Every row gives one point. The points of each table are mixes of a few directions, plus a little noise. How many directions does each table use, and how many do they share? Where both have some left over, give the other angles between the two spaces (their principal angles), to ten degrees, smallest first.

First (6 x 3)
-290 177 -329

194 129 170

-63 -274 -14

-32 68 -42

332 5 338

-142 -103 -127
Second (5 x 3)
238 511 283

-159 -123 -17

7 -120 -101

-14 -232 -176

-76 -36 11
Directions: first 2, second 2, shared 1; angles 80

First (5 x 4)
-34 29 -183 -98

-30 25 -161 -86

-72 60 -381 -203

30 -26 162 86

106 -89 564 301
Second (7 x 4)
-22 525 -75 154

109 84 -48 82

-72 -185 112 -212

-429 213 142 -228

217 -177 21 -65

21 -269 -15 22

174 -191 -138 246
Directions: first 1, second 3, shared 0; angles 80

First (9 x 8)
139 185 302 -376 -163 -114 -328 -64

-168 -245 -402 180 250 67 354 157

-301 -111 -381 193 308 47 335 -4

75 -170 -122 -188 38 -29 48 226

116 -113 -4 234 -89 82 68 84

-16 67 70 233 -54 54 7 -122

144 -214 -99 -67 -23 15 66 253

15 322 350 -100 -153 -63 -298 -288

-4 279 287 -105 -115 -61 -253 -250
Second (7 x 8)
71 -139 -115 -510 77 -118 -39 268

-117 197 104 63 6 -12 -70 -231

207 130 327 26 -261 7 -241 -82

258 10 250 60 -256 28 -169 36

-232 120 -71 254 125 45 108 -225

-328 -165 -455 252 347 66 410 30

140 -145 -38 -140 -40 -12 -4 208
Directions: first 3, second 3, shared 3

First (10 x 9)
76 67 123 -339 -175 -375 4 -64 -457

135 240 -162 9 420 -83 -231 192 452

-54 -54 -61 194 76 219 12 22 234

-100 -156 64 83 -199 147 135 -93 -146

32 90 -140 168 294 133 -118 126 446

70 66 91 -270 -116 -303 -12 -40 -340

-127 -188 53 147 -197 225 150 -97 -93

116 200 -138 -1 346 -83 -192 156 366

-39 -107 149 -167 -319 -131 132 -140 -473

-112 -159 19 177 -126 244 118 -65 9
Second (7 x 9)
91 -22 99 -326 -60 -377 -33 -172 -46

-57 89 -642 96 -283 146 163 -268 315

-61 -19 75 188 95 202 -81 -36 35

-52 69 270 -41 -4 -26 -81 341 -144

161 -234 96 22 276 -26 176 51 -87

-107 426 3 113 -30 130 -301 159 -405

22 -306 108 -52 12 -59 155 -78 331
Directions: first 2, second 5, shared 1; angles 90

First (11 x 12)
102 -221 -20 -514 -304 -69 455 272 -375 15 -248 -284

-15 -157 -126 97 13 240 376 -87 -13 -104 89 -120

-65 10 2 206 112 112 -27 -131 161 -73 94 106

33 12 -269 386 161 247 129 -196 38 26 303 -172

-31 -165 85 -240 -132 26 275 89 -69 -109 -166 -3

-50 334 76 386 257 -134 -702 -165 305 104 175 295

29 211 38 78 72 -182 -431 5 54 138 40 89

-64 -121 114 -144 -71 31 169 35 24 -126 -131 86

13 1 -192 300 128 201 107 -158 49 1 228 -112

109 202 107 -286 -113 -399 -444 226 -165 234 -161 -2

-58 -104 188 -271 -124 -71 94 109 -8 -105 -223 121
Second (11 x 12)
-11 51 -31 147 80 36 -87 -76 74 7 89 30

-46 192 -120 563 299 142 -317 -287 284 27 333 119

14 -65 41 -189 -104 -45 106 95 -95 -10 -110 -40

19 -78 46 -233 -126 -57 128 116 -117 -13 -136 -51

54 -224 136 -654 -351 -163 370 331 -329 -33 -386 -139

21 -86 55 -250 -134 -64 140 128 -126 -12 -149 -53

-63 253 -157 739 397 187 -418 -374 371 35 437 155

32 -139 83 -405 -218 -103 228 203 -204 -19 -240 -86

-29 128 -80 377 201 96 -214 -192 189 19 223 80

9 -25 17 -83 -44 -22 45 42 -42 -5 -47 -20

0 -5 6 -18 -9 -3 10 6 -5 -1 -11 -4
Directions: first 3, second 1, shared 1

First (10 x 18)
-22 64 163 -274 142 -36 -229 164 -81 75 83 4 -145 -72 -64 -45 -28 76

216 -5 -4 -310 -182 -456 -79 288 98 163 -26 81 -75 -305 79 311 -162 -237

-8 16 28 -171 -184 135 -342 -33 -411 -143 38 65 46 -193 -99 -82 39 171

-143 -114 -59 302 287 229 173 -271 235 24 -17 -111 40 299 36 -239 115
 130

29 149 -6 -166 137 33 61 -173 -225 -77 -32 -154 -1 -18 47 107 96 65

255 -27 -140 -201 -403 -376 -50 109 -87 14 -90 90 78 -369 100 348 -109
 -222

-90 132 -177 494 125 302 635 -432 30 -222 -120 -208 184 400 91 44 174
 -26

-7 -54 197 -43 -178 -190 -201 567 239 166 124 270 -156 -74 -140 -40 -237
 -167

-71 145 123 -106 -8 170 -137 52 -306 -128 65 14 -34 -7 -116 -59 28 108

-158 -309 -126 469 264 192 170 -271 507 129 -27 -50 66 339 66 -346 83
 106
Second (11 x 18)
-144 133 242 -139 418 112 -49 130 54 89 116 -81 -207 188 -87 -150 17 117

299 -276 -501 288 -866 -232 102 -269 -111 -184 -240 168 430 -391 180 311
 -36 -241

-101 93 171 -98 295 79 -35 91 38 62 82 -57 -146 133 -61 -106 13 82

-125 115 210 -121 363 97 -42 113 47 77 100 -70 -180 164 -75 -130 15 101

197 -182 -331 191 -572 -154 67 -178 -73 -122 -159 111 284 -258 119 206
 -25 -159

-133 123 224 -129 387 104 -46 120 50 82 107 -75 -192 174 -81 -139 16 108

131 -120 -219 126 -378 -102 44 -117 -48 -81 -104 73 187 -171 78 136 -16
 -105

125 -115 -208 121 -360 -97 42 -112 -46 -77 -100 70 179 -163 75 130 -15
 -100

-159 147 268 -154 461 124 -54 143 59 98 128 -89 -229 208 -96 -165 20 128

-224 207 376 -217 650 174 -76 201 83 139 180 -126 -323 293 -135 -233 28
 181

137 -126 -229 132 -396 -106 46 -122 -51 -85 -109 76 197 -179 82 142 -16
 -110
Directions: first 5, second 1, shared 1

First (9 x 20)
77 477 -4 -15 -65 297 314 95 358 -33 -221 222 63 23 139 126 146 -51 -53
 -265

-59 -373 3 12 50 -232 -245 -75 -280 26 173 -173 -49 -18 -109 -98 -114 40
 41 207

-4 -27 0 2 4 -17 -17 -5 -20 2 12 -12 -3 -2 -7 -7 -8 3 3 15

-87 -544 5 17 73 -339 -358 -109 -408 38 253 -252 -73 -27 -159 -143 -165
 58 60 303

28 170 -1 -6 -23 106 113 34 128 -12 -80 79 22 8 50 45 52 -18 -19 -95

11 70 -1 -2 -9 44 46 14 53 -5 -33 33 10 3 21 18 22 -7 -8 -39

49 302 -2 -9 -41 188 198 60 226 -21 -140 140 40 15 88 80 91 -32 -34 -168

113 707 -7 -23 -95 441 464 141 530 -49 -328 328 94 34 207 187 215 -75
 -78 -393

-126 -783 7 25 106 -488 -515 -157 -587 55 363 -363 -104 -38 -229 -207
 -238 83 87 435
Second (10 x 20)
-346 -206 55 65 -91 -254 2 -170 8 -72 -30 5 -2 54 -99 -124 -287 108 -136
 84

-585 -194 62 384 -225 -532 -126 -6 -49 -215 -78 207 -107 98 -239 -284
 -778 347 13 67

-198 -475 24 -200 67 -107 -83 -380 -148 105 117 -397 5 1 23 -70 -64 -90
 -171 190

-58 -215 -16 -232 77 133 24 -284 -32 132 32 -379 -7 -12 166 19 22 -162
 -86 29

223 -83 -73 94 74 -3 -312 207 -307 67 167 -139 -131 -55 19 -34 -111 11
 337 46

152 59 4 107 11 -102 -86 200 -79 -55 63 205 19 -20 -143 10 133 70 71 58

397 631 -7 -10 -3 326 303 314 332 -63 -155 455 141 -17 26 227 565 -58
 -26 -228

-124 -188 43 -18 -11 -178 -19 -116 -44 -33 43 6 43 10 -114 -44 12 37
 -129 127

287 475 -19 -84 14 367 267 153 283 16 -137 183 84 -20 138 190 389 -117
 -18 -224

245 190 -69 -102 71 342 36 73 29 116 -20 -152 -40 -32 222 106 120 -152
 158 -151
Directions: first 1, second 4, shared 1

First (9 x 32)
-21 -45 98 -151 -322 138 80 -226 -10 269 62 344 311 -70 -95 102 224 158
 37 -42 -139 96 83 7 45 -211 171 27 -142 77 -1 72

-127 150 343 6 -315 -251 -366 29 -224 -32 -302 -76 73 -123 169 -26 -96
 -129 -169 -193 132 -185 66 243 40 119 7 -66 -159 -70 501 130

69 250 492 4 -115 -198 -579 34 -490 21 -405 -13 222 -168 185 126 113
 -193 -211 -274 57 17 124 139 -94 -70 -141 105 57 106 469 24

-83 -126 -364 95 232 -8 262 140 307 -241 71 -243 -317 118 27 -175 -322
 -32 56 120 113 -123 -58 -8 -39 224 -56 -115 -10 -156 -179 -30

86 -203 -420 -43 275 326 449 -77 281 47 242 163 14 106 -148 29 72 160
 171 144 -149 214 24 -216 -122 -171 -11 54 86 75 -534 -113

187 4 87 -87 -16 180 94 -158 -58 303 367 267 156 25 -257 181 439 194 142
 156 -239 217 -118 -234 174 -252 159 143 147 176 -265 -63

-161 106 29 200 102 -388 -250 312 -12 -415 -255 -545 -434 28 244 -236
 -489 -282 -161 -39 326 -364 -86 223 21 467 -151 -167 -36 -251 368 52

-55 -82 -231 40 167 41 130 69 142 -167 -112 -93 -86 38 87 -87 -212 -49
 -13 -29 77 -18 78 27 -161 68 -112 -49 -17 -61 -89 -29

100 -49 -42 -66 -5 161 186 -122 68 209 334 196 68 44 -213 98 268 177 139
 157 -175 139 -102 -181 138 -161 140 76 76 93 -268 -40
Second (10 x 32)
-76 -85 -27 -21 -52 47 145 -12 -142 281 235 283 -55 -84 -343 265 363 47
 310 121 63 148 -54 48 280 -394 219 -21 415 -4 -108 -307

-141 -135 -231 -2 78 91 140 29 11 -43 -268 127 51 -85 45 64 -99 -83 63
 -142 143 90 240 162 -213 -198 -87 -59 100 -46 -26 -162

96 256 156 285 387 -455 -417 406 -68 -492 -12 -801 -602 160 219 -273
 -407 -287 -208 126 199 -355 -336 -38 113 642 -235 -42 93 -155 239 79

-137 -25 -33 16 -160 -105 48 23 143 -88 -7 -114 -108 19 56 -140 -207 -2
 -38 16 87 -193 -36 106 72 205 68 -121 -191 -136 128 114

24 6 -48 11 7 -16 49 -1 181 -118 67 -156 -67 92 81 -166 -176 42 -92 54
 -52 -113 -72 -70 -19 243 -18 -22 -217 -36 -36 165

-38 9 65 -78 -217 34 -51 -117 52 -18 -207 62 236 -36 180 -92 -128 32
 -166 -159 -59 -54 147 67 -166 82 -32 -4 -343 14 148 207

140 -129 -245 -86 214 335 257 -131 116 93 40 247 230 34 -46 83 137 127
 63 -11 -193 287 141 -191 -251 -250 -90 129 35 174 -395 -73

-9 -68 -48 -110 -197 137 147 -175 190 63 23 141 213 23 48 -84 -41 147
 -60 -31 -142 -3 71 -40 -84 36 62 0 -325 32 -64 188

179 84 311 -67 -1 101 -165 -96 -497 481 226 438 215 -144 -380 485 759 56
 260 54 -119 381 -52 -107 251 -634 154 206 596 243 -93 -357

-44 84 99 50 -64 -171 -154 72 15 -155 -93 -229 -105 23 141 -140 -210 -76
 -136 -28 70 -192 -55 72 17 265 -41 -58 -160 -81 208 138
Directions: first 4, second 5, shared 4

First (9 x 32)
164 -95 70 70 73 40 -266 48 223 28 237 149 -62 82 282 58 80 71 87 -211
 45 162 73 217 171 204 -30 -97 -64 -134 2 -15

88 -70 84 20 -32 -158 -261 29 -37 -136 82 -70 21 35 195 -156 67 -188 203
 -125 137 -159 2 184 185 -50 8 -100 63 62 59 152

-125 480 -245 23 86 445 259 64 -112 356 -126 61 -62 -235 -264 224 -338
 517 -340 -126 -417 302 394 -197 -273 -36 17 326 -75 -518 319 -381

-43 72 121 -141 16 -35 181 -57 -100 -38 -105 5 139 48 -71 -102 102 -88
 -45 108 -61 -10 -83 25 -129 -58 20 154 74 169 -76 -261

-265 109 -380 90 -194 36 285 -19 -274 21 -266 -324 -108 -249 -402 47
 -355 47 -189 141 -53 -284 131 -449 -42 -273 78 4 9 -119 162 421

188 -175 156 -55 34 95 -90 -29 469 -20 413 247 142 186 536 203 236 89
 -97 -440 49 149 -66 253 275 444 -45 -102 -108 185 -160 -136

-34 24 84 -76 -30 -166 12 -23 -218 -121 -154 -116 65 16 -98 -227 55 -224
 118 152 43 -160 -59 43 -53 -198 35 64 123 131 0 -23

45 -125 34 90 61 -90 -237 82 94 10 30 57 -26 -63 -7 116 3 -17 245 99 163
 -53 -336 -96 -177 -70 -147 -285 -98 195 29 209

-16 -228 75 -14 -18 -163 129 -95 -40 -106 -109 -2 -103 181 -163 -156 153
 -209 17 390 90 54 -63 22 48 35 73 36 70 31 -324 29
Second (10 x 32)
14 -89 -33 -2 -60 5 37 -49 68 -27 69 -19 -26 30 83 37 12 22 -80 -111 18
 -9 57 28 133 121 31 -57 -21 -18 -64 108

54 -292 -121 20 -211 81 167 -145 390 -121 374 -15 -22 205 442 139 81 22
 -375 -442 60 -23 270 108 684 493 145 -56 -48 -41 -255 279

-4 32 11 4 20 5 -8 19 -5 6 -8 12 17 3 -11 -12 1 -14 16 30 -6 4 -11 -9
 -19 -32 -6 35 10 8 17 -48

-9 51 20 0 35 -5 -22 28 -45 17 -44 9 13 -20 -53 -22 -8 -11 50 66 -10 5
 -35 -17 -84 -73 -19 28 11 10 38 -59

-29 258 79 59 149 100 -22 169 118 15 75 141 200 121 72 -78 45 -160 29
 176 -49 38 -7 -58 73 -181 -9 410 95 83 103 -458

-20 248 65 88 130 165 29 177 294 -22 231 187 265 236 252 -58 90 -210 -91
 86 -45 44 85 -42 336 -75 38 539 114 98 54 -526

-31 43 52 -100 76 -229 -183 -29 -637 134 -563 -159 -225 -410 -645 -76
 -158 175 434 332 -15 -19 -330 -62 -949 -388 -171 -447 -60 -52 189 227

-18 179 52 50 100 89 -1 122 134 0 97 112 160 118 102 -50 44 -127 -13 100
 -34 28 21 -37 126 -98 7 328 73 63 59 -343

40 -311 -102 -53 -189 -79 57 -193 -28 -41 10 -138 -197 -72 26 106 -26
 158 -109 -265 60 -41 65 80 79 282 40 -406 -102 -88 -156 501

4 -118 -22 -66 -49 -133 -55 -97 -290 40 -241 -130 -184 -210 -269 14 -80
 146 141 29 19 -27 -115 8 -378 -46 -57 -373 -71 -62 14 318
Directions: first 6, second 2, shared 1; angles 50
